Every row gives one point. The points of each table are mixes of a few directions, plus a little noise. Count the directions of each table, and those that both share. Where both have some left over, give the other angles between the two spaces (their principal angles), to ten degrees, smallest first.
In the rows, zero is written as 128.

First:
[[114 134]
 [192 101]
 [ 44 163]
 [119 132]
 [ 76 150]
 [185 104]
 [168 112]]
Second:
[[ 72  42]
 [137 140]
 [124 127]
 [158 176]
 [148 157]]
Directions: first 1, second 1, shared 0; angles 80

First (7 x 6):
[[119 116 118 130  93 100]
 [ 84 153 215 163 126 182]
 [173  51 122 209 107 167]
 [ 89 166  76 145 161  97]
 [107 132 127 160 126 129]
 [178 120 152  28 114 120]
 [146 157  86  61 169 101]]
Second, 9 rows:
[[142 155 156  60 153 131]
 [109 114  71 164 135  36]
 [132 142 133  98 149 116]
 [129 137 116  85 139  60]
 [128 132 135 163 144 188]
 [138 136 159 109 126 182]
 [131 150 146 165 179 229]
 [105  65  79 227  43  85]
 [139 120 156  81  82 126]]
Directions: first 4, second 3, shared 2; angles 30

First, 10 rows:
[[141 115  53  83  77 139 122 162 112 142 216]
 [137 120  74  96  92 135 125 152 117 138 190]
 [122 130 185 159 165 121 129  89 131 118  70]
 [132 116 182 153 159 121 122  70 116 121  88]
 [108 162 146 149 147 125 143 167 165 119  75]
 [139 110 107 109 110 132 121 117 109 134 168]
 [102 179  87 125 115 130 151 236 181 127 112]
 [155  82 124 108 112 131 107  62  78 136 183]
 [116 133 234 188 197 113 130  59 135 111  17]
 [128 135  88 109 105 133 132 167 134 134 161]]
Second, 9 rows:
[[113 110 159 139 139 125 129 116 126 125  95]
 [150 140 153 144 151 124 120  76 118 123 123]
 [225 216  62 118 130 134 106  72 115 130 240]
 [142 159  32  87  79 139 132 205 142 140 212]
 [ 42  44 213 149 142 119 145 152 135 123   7]
 [ 97 111  99 108  99 132 139 196 141 134 131]
 [137 135 123 127 128 129 126 122 126 128 137]
 [120 113 167 144 147 124 127 100 123 123  92]
 [127 123 145 135 137 126 127 113 125 126 114]]
Directions: first 2, second 2, shared 1; angles 60

First:
[[117 137 138 143 139 141 109 112 137 124  98 110 124 146 127 131 150 139]
 [104 137 146 161 167 150  97 101 122  92  83 138  52 125 117 133 156 136]
 [111  84  88  74 110 166 208 110 112  88 173 137 249 141 123  65 146 143]
 [150 159 156 154 112  96  87 145 161 193  99  84 129 153 140 173 121 132]
 [132 133 119 133 154 120 103 139  99  95 146 175  20  74 125 131  99  93]
 [169 176 128 123  97  99  62 160 166 203 125  50 176 158 159 159 103 104]
 [ 92  87 156 159 156 136 188 101 105  85 107 202  59 106  94 128 154 167]
 [136  84  76  62 102 132 207 146  93  97 218 174 196  93 127  76  94 107]
 [143 155 145 143 115 112  92 137 157 176 103  82 147 156 140 156 129 132]]
Second:
[[155 190 162 150  96 158 120 118 155 205  58  59 227 149 117 207 171 157]
 [140 114 145 142 117  70 127 157 143 166 144 140  90 132 137 142  93 128]
 [120 119 117 111 116 143 136 117 143 128 129  93 205 168 137 100 146 141]
 [111  84 144 147 143  86 154 136 121 112 145 186  43 117 121 116 107 138]
 [132 168 130 134 133 176 112 108 120 125  90 106 152 116 117 156 160 129]
 [102  37 118 116 143  81 215 143  91  72 202 246  38  86 113  76  84 132]
 [161 199 162 163 119 137  85 133 138 189  68  95 118 108 118 219 141 127]
 [129 109  84  76 106 141 148 131 130 114 176 101 229 153 147  72 121 116]
 [106 142 147 160 156 138  75 104 148 117  76  97  88 164 133 127 158 141]
 [116  94  74  75 134 150 154 125 100  64 191 152 154 114 136  56 113 102]
 [136 151 122 134 145 127  83 135 118 116 127 133  63 102 133 137 112  99]]
Directions: first 4, second 5, shared 4

First (10 x 32):
[[137 121  95 177  73 150  90 194 118 171 140 107 117 106 100  81 117 114
  110 123 116 103 187  72  92 135 110 132  79 218 197 148]
 [140 121 164 140 114 133 126 120  90 160 101 137 172 155 152 144 101 141
  154 116 130 178  93 124 121 129 130 172 177 112 124 103]
 [ 77 170 115  96 147 160 128 124 160 100 159 103 102  74 100 106 159 136
   91 180 116  64 192 178 134 116 105  57  62 149 133 173]
 [130 125 103 137 118 128 121 148 140 124 142 121 105 114 113 113 134 119
  113 127 124 103 153 110 123 131 125 116  98 157 147 141]
 [151 103  85 142 123  96 125 150 151 113 141 135  84 131 114 115 138 105
  119 104 132 107 134  90 127 136 142 126 105 148 142 129]
 [104 161 235  81 168 152 155  47  73 143  82 143 225 165 186 189 102 178
  175 152 136 213  50 215 152 115 127 161 234  24  57  90]
 [118 142 121 179  59 187  77 197  96 198 135  94 147  94  99  76 111 126
  109 145 109 108 205  89  77 130  91 130  77 234 211 157]
 [112 143 171  58 205 103 182  37 141  71 115 155 143 152 165 188 143 150
  149 142 144 159  56 209 179 117 152 116 191   9  35 106]
 [152 105  71 175  84 122  99 192 140 146 147 117  89 112  97  85 128  99
  108 105 122  93 173  57 100 139 123 130  73 207 185 145]
 [163  93 117  93 193  44 182  66 164  56 117 175  96 178 156 182 144 116
  152  86 151 154  36 137 177 133 178 142 184  21  49  87]]
Second (10 x 32):
[[149 147 182 105 116 199 177 126   7 112  58 109 205 107 130  71 114 123
  118 155 129 136 158 172 155  84  64 151 135 116 108  85]
 [126 138 149 126 114 172 172 125  91 104 124 143 168 111 104  78 125 119
  156 120 135 109 163 135 133  84  92 144 122 131 117 112]
 [193  73 127  84  79 134 160  82  13 178  34 133 181 163 139 111  97 155
  156 166 162 154 166 137 159 129  83 116 145  69  93  47]
 [113 134 121 140 158  90  84 143 188 131 153 114  84 133 147 180 136 127
   99 121 111 147  77 124 117 165 171 123 136 138 145 161]
 [136  96  97 127  94 114 148 103 142 142 147 164 128 142 105 114 125 137
  177 112 149 106 162  98 121 119 121 118 118 120 118 111]
 [143 111 154 118 110 142 179  86  88 127 113 172 185 156 126 112 111 135
  195 106 151 146 123 126 138  96 108 162 170  87  87  83]
 [ 45 214 167 179 178 176 143 177 224  32 237 138 117  67  97  99 160  86
  121  68  91  83 105 132  98  76 141 173 115 202 154 210]
 [138 132 178 119 140 135 154 105  88 122  97 141 176 151 154 142 108 135
  151 118 133 171  82 148 141 114 128 169 184  84  98  97]
 [124  95  36 138 128  36  36 149 244 174 177 107  12 144 132 196 147 138
   86 143 119 113 122  85 100 213 194  56  81 160 173 181]
 [117 135  76 134 153  81  31 186 196 149 146  61  27 108 142 180 149 123
   22 166  93 117 120 124 112 204 172  65  74 178 188 195]]
Directions: first 3, second 4, shared 1; angles 50, 80

First (8 x 32):
[[106 120 103 113 109 133 170 108 148 105 113 141 160 118 132 132 131 144
  167 107 177 103 137 125 159 114 123 102  78 131 155 138]
 [158 103 163 126 118 137 119 122  98 143 170  83 109  91 135 108  99  95
   72 134  64 116 105 160  86  86 112 139 164 126 122  90]
 [108  93 126 100 127 183 147  83 146 114 136 109 133 125 130 161 104 137
  141 120 154  84  89 109  68  89 120 138 163 157 152 120]
 [159 123 160 138 128 120 104 141  99 148 158 100 104 110 130 107 114 100
   77 141  65 138 119 153 103 115 122 142 161 120 110 103]
 [144 144 133 144 125  96 119 153 113 138 130 132 125 121 128 104 137 117
  111 132 103 151 149 147 161 143 129 121 108 110 115 126]
 [ 89 160  93 131 169 141 107 134 168 119  77 181 126 203 113 179 160 174
  191 138 202 152 132  62 127 195 157 145 144 146 120 181]
 [125 136 126 132 138 128 116 134 131 131 121 135 122 144 124 136 134 133
  132 134 132 138 128 117 124 143 135 135 139 130 121 136]
 [135 144 119 141 110  87 142 149 120 127 120 143 145 112 130  97 143 123
  132 120 127 144 164 152 194 139 126 102  68 104 128 131]]
Second:
[[134 161 134 124 108  94 120 128 148 123  86  97 190 134 139  96 133 168
  145 142 154 121 121 111 161 145 125  92  80 138 108 136]
 [135 123 133 145 149 127 100 146 113 155 161 138  81 120 109 129 130 109
   99 142  97 158 155 149 114 126 118 170 172 116 126 113]
 [ 89 138 133 137 160 155 166 114 104 107 149 185   7 166 116 168 139  68
  117  97 100 135 127 148  75 133 124 207 160 127 204 176]
 [130 121 122 116 113 133 141 119 137 116 115 119 166 125 139 129 123 141
  144 121 145 109 113 115 138 123 135  95 107 134 120 126]
 [137 138 129 126 116 111 116 131 139 132 111 107 170 124 133 109 128 152
  134 139 141 126 127 119 149 134 127 103 107 131 107 122]
 [143 111 129 139 140 127  98 147 118 156 158 126 113 109 114 126 125 120
  105 143 106 150 150 143 125 120 122 145 165 116 109 100]
 [143 158 134 126 105  91 109 133 149 132  88  89 203 126 138  90 132 175
  141 150 154 126 125 112 167 144 125  85  83 136  94 124]
 [ 91 114 116 104 122 174 206  89 127  71 115 166 102 156 148 174 126 100
  162  76 149  82  84 113  98 119 147 122 104 140 188 172]
 [134  80 120 132 147 163 122 135 108 143 180 150  81 107 115 157 119  93
  106 120  99 138 142 145 101 103 131 155 185 114 129 101]
 [145 136 131 131 119 106 102 139 137 143 118 102 169 116 127 104 127 154
  126 148 134 135 135 124 151 132 124 107 118 128  97 111]]
Directions: first 3, second 3, shared 0; angles 30, 50, 70

First:
[[115 190 117 175 131 168 162 162 123 108 109 123 139  98 123  80 116 130
   95 128 157 131 104 117  77  91 122 170  48 100 136 117]
 [129  83 159 116 113  66 131 121 130 118 139 133 113 180 150 155 118 135
  173 124 100  93 135 142 156 150 113  89 174 119  69 148]
 [134 114 153 123 121 106 120 131 131 128 134 126 140 136 137 142 109 129
  134 135 108 115 131 139 143 145 131 117 154 140 118 123]
 [117 168  53 167 149 221 159 109 141 147 112 151  96 119  85 100 177  99
  111 130 206 148  95 101  91  44 144 163   7  65 143 154]
 [124 110 121  89 129  92 113 122 108 118 134 116 114 127 139 131 150 152
  136 105 109 149 159 122 134 165 104 111 188 157 141 127]
 [121 120  80  96 143 138 118 104 115 135 129 126  97 120 115 126 181 136
  129 106 145 167 150 108 124 130 116 123 146 137 158 139]
 [140 109 200 159 104  90 138 147 149 122 134 136 159 166 151 151  59 116
  152 157  95  64 104 160 153 134 142 112 131 113  63 126]
 [145 129 140 100 136 142  85 128 127 149 133 114 166  78 123 140 114 127
   95 140 106 159 146 136 146 164 151 138 176 192 196  90]]
Second, 9 rows:
[[125 100 114 121 135 148 126 112 144 149 138 151  82 131 122 155 149 111
  136 126 161 115 128 126 134 121 117 128 130  96 124 161]
 [122 129 160 109 111  97 128 124 113 117 146 121 114 133 149 117 125 141
  134  92 113 147 144 110 146 129 116 115 190 149 137 125]
 [ 89 132 174 159  78  51 182 168 106 104 122 127 138 170 166 106 127 152
  188  68  90 124 132 114 133  94 133 105 161 116  67 119]
 [139 140  89 101 163 180  84 141 127 144 115 118 139  45 108 133 136 132
   67 152 144 158 148 135  98 176 121 169 128 165 215 104]
 [139 180 192 175  99 133 151 123 134 124 137 121 190 155 130  95  69 105
  127 131 106 130  88 121 160  56 189 126  98 138 115  97]
 [117 112 124  86 133 122 111 127 117 135 141 128  90  93 137 137 153 142
  115  97 134 155 164 114 123 164  94 133 195 149 170 129]
 [147  88  47  83 179 135  90 114 129 120 111 122  96 120 109 157 169 146
  116 173 142 112 151 152  93 206  75 127 108 122 130 158]
 [172 144 127 129 150 176  97  71 150 132 146 126 145 152 100 129  91  94
  101 185 139 113  95 138 156 108 156 124  78 129 135 138]
 [105 132 127 187 109 107 177 170 132 126  95 139 158 159 133 122 130 130
  169 128 117  98 105 140 107  90 153 130  68  86  63 125]]
Directions: first 4, second 5, shared 2; angles 40, 60
